Each row is a point. Each table stands for the endless flat space through its points: a line for two points, a plane for three, and so on. Write the one point that lies in both, or say that there is none.
In the rows, zero is written as 100.

First:
array([[ 83, 118, 133, 102],
       [ 88, 128, 103, 132]])
Second, 3 rows:
array([[101, 118, 139, 101],
       [ 73, 134, 127, 123],
       [ 82, 128, 129, 116]])
They share: [ 85, 122, 121, 114]

First, 5 rows:
array([[129,  74,  79, 117,  96,  80,  83, 116],
       [ 94,  67, 141, 110, 123,  52,  78, 152],
       [ 94,  61, 147, 109, 129,  48,  73, 160],
       [117,  99,  96, 129, 149,  56,  57, 112],
       [123,  30, 104, 109,  99,  72,  75, 156]])
Second (2 x 8):
array([[118,  79,  93, 134,  98,  69,  76, 108],
       [100,  97, 114, 110, 122,  90,  76, 114]])
They share: no point

First (5 x 12):
array([[ 77,  98, 143,  79,  66, 129,  93, 113,  83, 102, 105, 111],
       [ 75, 104, 129,  91,  71, 133,  87, 106,  78,  96, 111, 108],
       [ 92, 107, 119, 100,  87, 138,  72, 104,  89,  96, 120, 117],
       [ 73,  94,  79, 139, 101, 113,  83, 134,  58,  90, 143, 116],
       [ 98, 123,  96,  91, 107, 135,  26, 113,  92,  95, 102, 145]])
Second:
array([[ 63, 105,  77,  98,  87,  95,  96, 135,  89,  45,  88, 115],
       [ 66, 107,  75, 132, 109, 102,  65, 100,  64,  81, 108, 143],
       [ 55,  61, 109, 121, 128, 144,  66, 103,  20, 106, 111, 118],
       [ 47,  97,  61, 119,  97,  88,  93, 132,  74,  77, 117, 137],
       [ 83,  91, 119, 129, 110, 140,  48, 101,  40, 132, 135, 134]])
They share: [ 76,  99, 103, 108,  90, 118,  76, 129,  70,  96, 120, 122]

First:
array([[ 97,  87,  84,  73,  72, 104, 113, 103,  95,  88,  64,  73, 107,
         87,  91, 131,  98,  88],
       [102,  97, 124,  68, 102,  64,  73, 128, 115,  73,  74, 103, 122,
        117,  86, 106, 113, 123]])
Second, 4 rows:
array([[ 86,  94,  94,  83,  79,  82, 106, 119, 109,  83,  59,  93, 100,
         91,  86, 113, 114, 108],
       [ 98, 106, 112,  89,  79,  60, 105, 121,  88,  78,  53, 115,  86,
        111,  77, 114, 112, 118],
       [105,  89,  98,  61, 102, 110,  90, 103,  98,  63,  64,  67, 117,
        103, 106, 110,  98, 100],
       [107,  76,  91,  47,  97, 123,  84, 100, 112,  78,  83,  49, 143,
         93, 107, 126,  91,  85]])
They share: [ 99,  91, 100,  71,  84,  88,  97, 113, 103,  82,  68,  85, 113,  99,  89,
 121, 104, 102]

First, 5 rows:
array([[ 87, 105, 115,  49,  77, 108,  63,  88,  72, 108, 127, 107, 167,
        107,  91,  77,  46,  60, 162,  96,  53,  94, 117,  66],
       [ 93,  93, 117,  92,  55, 112,  76,  71,  94,  92, 117, 124, 115,
         91, 105,  69,  65, 103, 146, 105, 104, 138, 109,  71],
       [ 95,  83, 111,  54,  89, 116,  72,  99,  76,  90, 133,  94, 151,
        115,  85,  73,  65,  57, 138,  77,  56,  96, 101,  67],
       [129,  49, 143, 125,  69, 140,  75,  76, 124,  60, 115, 131,  69,
         81, 117,  83,  90, 116, 128,  92, 137, 166, 109,  82],
       [115,  59, 123,  62, 101, 136,  60,  91,  84,  82, 125, 102, 119,
        111, 105,  69,  69,  81, 134,  73,  72, 128, 109,  83]])
Second, 4 rows:
array([[111,  83, 113,  76, 100, 138,  83,  69, 100,  87, 109, 109, 114,
         79,  87,  90,  59,  60, 144,  80,  95, 124,  92,  88],
       [102,  59, 101,  73,  73,  99,  59,  78, 109,  54, 136, 136, 117,
         88,  90,  84, 104,  84, 132, 119,  92, 112,  92,  58],
       [100,  89, 121,  81,  93, 141,  95,  76,  93,  92, 110, 100, 115,
         88,  96,  82,  46,  62, 144,  63,  90, 130,  92,  84],
       [ 61,  61, 142,  59,  89, 109,  80,  93, 108,  70, 136, 101, 135,
        126, 110,  79,  67,  59, 131,  83,  58, 150,  52,  47]])
They share: no point

First (3 x 24):
array([[ 96,  96, 142,  76, 127,  66,  99, 106, 133, 124, 104,  63,  80,
         71,  87,  90,  65,  81, 125, 111, 122, 123,  91, 112],
       [ 92,  50,  92, 122,  73, 116, 129, 162, 101, 102,  78,  81,  90,
         63,  47, 124, 105,  85,  81,  93, 122,  99,  95, 144],
       [ 63,  61, 113,  72, 117,  69, 132, 113, 129, 144,  65, 101,  65,
         83,  95,  78,  83, 114, 126, 125, 135, 120,  59, 103]])
Second, 4 rows:
array([[100,  92,  98,  77, 129,  78, 127, 110, 107, 123,  97,  73,  87,
         55,  71,  77,  84,  63, 114, 122, 125, 103,  76, 117],
       [ 70,  55, 141, 124,  95,  83,  94, 147, 126, 114,  59,  71,  66,
         87,  60, 122,  88, 102,  93,  87, 115, 121,  96, 107],
       [ 70,  81, 131, 126,  97,  79,  88, 137, 130, 122,  69,  55,  74,
         87,  54, 122,  92,  90,  81,  89, 105, 101,  80, 115],
       [ 85, 113, 107, 101, 120,  75, 106, 116, 119, 132,  91,  52,  90,
         67,  56,  98,  93,  63,  93, 107, 110,  85,  64, 120]])
They share: no point

First:
array([[ 62, 124, 125, 111,  80, 125,  95, 101, 103, 158, 108, 127,  89,
         36,  49, 109,  72,  81, 115, 131, 118,  85,  72, 152],
       [ 79, 138, 108, 117,  84, 126, 103,  99, 106, 159, 102, 136, 101,
         43,  59, 108,  67,  87, 123, 132, 110,  81,  76, 137],
       [ 90, 123, 127, 121, 112, 102,  63,  91,  86, 121,  83, 137, 110,
         53,  67, 137, 102, 114, 100, 151, 108, 107,  87, 124],
       [ 81, 102, 146, 142, 140,  83,  47,  85,  87, 104,  81, 127, 155,
         99, 107, 148, 114, 155, 128, 128, 124,  90, 108, 143],
       [ 69, 112, 138, 116, 105,  99,  55,  95,  91, 127,  89, 131,  93,
         41,  55, 138, 100, 102,  85, 155, 109, 117,  75, 147]])
Second:
array([[ 84, 116, 136, 110,  96,  99,  72,  85,  88, 108,  83, 130, 100,
         78,  69, 137,  97, 115, 132, 120, 120,  99, 127, 120],
       [141, 164, 146, 154, 123, 103, 102,  82,  68, 129,  62, 140, 170,
         14,  79, 142, 129, 129, 141, 175,  95,  61,  62,  90],
       [ 71, 116, 115,  85, 108, 115,  84,  92, 105, 117,  92, 145, 116,
         78,  87, 122,  76, 114, 131, 108, 119,  82,  89, 155],
       [114, 129, 152, 113, 122, 119,  51,  64,  75, 146,  92, 100, 122,
         52,  75, 119, 105, 137, 150, 130, 108,  84,  83, 109],
       [ 95, 101, 156, 133, 113, 102,  55,  90,  64, 129,  98, 102, 116,
         96,  53, 151, 106, 113, 136, 112, 116,  86, 116, 102],
       [ 40, 103,  86, 129, 117, 128,  73, 106, 124, 157, 125, 135, 128,
        101, 107,  88,  53, 126, 111, 108, 142,  81,  86, 181]])
They share: [ 87, 123, 126, 127, 111, 109,  79,  91,  91, 129,  91, 132, 128,  70,  81,
 126,  93, 121, 129, 129, 119,  82,  96, 129]

First (6 x 24):
array([[131, 120,  68, 123, 139,  54,  96,  94, 132,  85, 130, 112, 114,
         66, 111, 126,  94,  97,  97, 139,  58,  98, 116, 127],
       [113,  70,  95, 132, 113,  58,  66,  65,  82, 100, 124, 143,  82,
        116,  80,  74,  77, 108,  95, 137,  56,  50, 103, 141],
       [144, 139,  52, 120, 156,  47, 100,  90, 153,  87, 143, 108, 135,
         58, 115, 144,  98,  94, 100, 153,  61, 104, 110, 134],
       [134, 111,  76,  98,  86, 115, 106,  80, 107, 119, 109, 132,  99,
         76, 139, 104, 122, 106,  52, 117,  93, 110,  98, 124],
       [140, 103,  65, 126, 139,  65,  66,  94, 116, 115, 135, 128, 100,
        100,  96, 117,  75, 114,  91, 144,  60,  76, 106, 134],
       [ 94,  52, 120, 126,  69,  79,  86,  48,  54,  92, 101, 151,  65,
        113,  94,  41,  99, 101,  77, 116,  67,  55,  99, 138]])
Second:
array([[135,  96,  60, 107,  85,  45,  96,  71,  96,  72, 116, 126, 136,
        100, 102,  97, 103, 129, 120, 108,  77, 122, 133, 139],
       [113, 108, 104, 121, 120,  86, 108,  86, 121, 102, 122, 122,  93,
         56, 128, 106, 113,  88,  62, 138,  67,  80, 109, 110],
       [124, 105,  85, 117,  89,  58, 111,  89, 113,  87, 113, 109, 125,
         96, 130,  91, 120, 128, 100, 126,  57, 107, 115, 138],
       [128,  71,  61,  95, 138,  34,  69,  52,  56,  77, 133, 162, 151,
         38,  84, 113,  62,  93,  77,  96,  83, 114, 151,  92],
       [ 93, 126,  90,  97, 121, 115, 114,  77, 132,  80, 102, 122,  58,
         40, 116, 115, 117,  53,  64, 122,  77,  80,  97, 117]])
They share: [116, 107,  85, 110, 108,  76, 105,  79, 113,  86, 115, 123, 103,  68, 117,
 104, 110,  96,  83, 123,  71,  96, 115, 122]
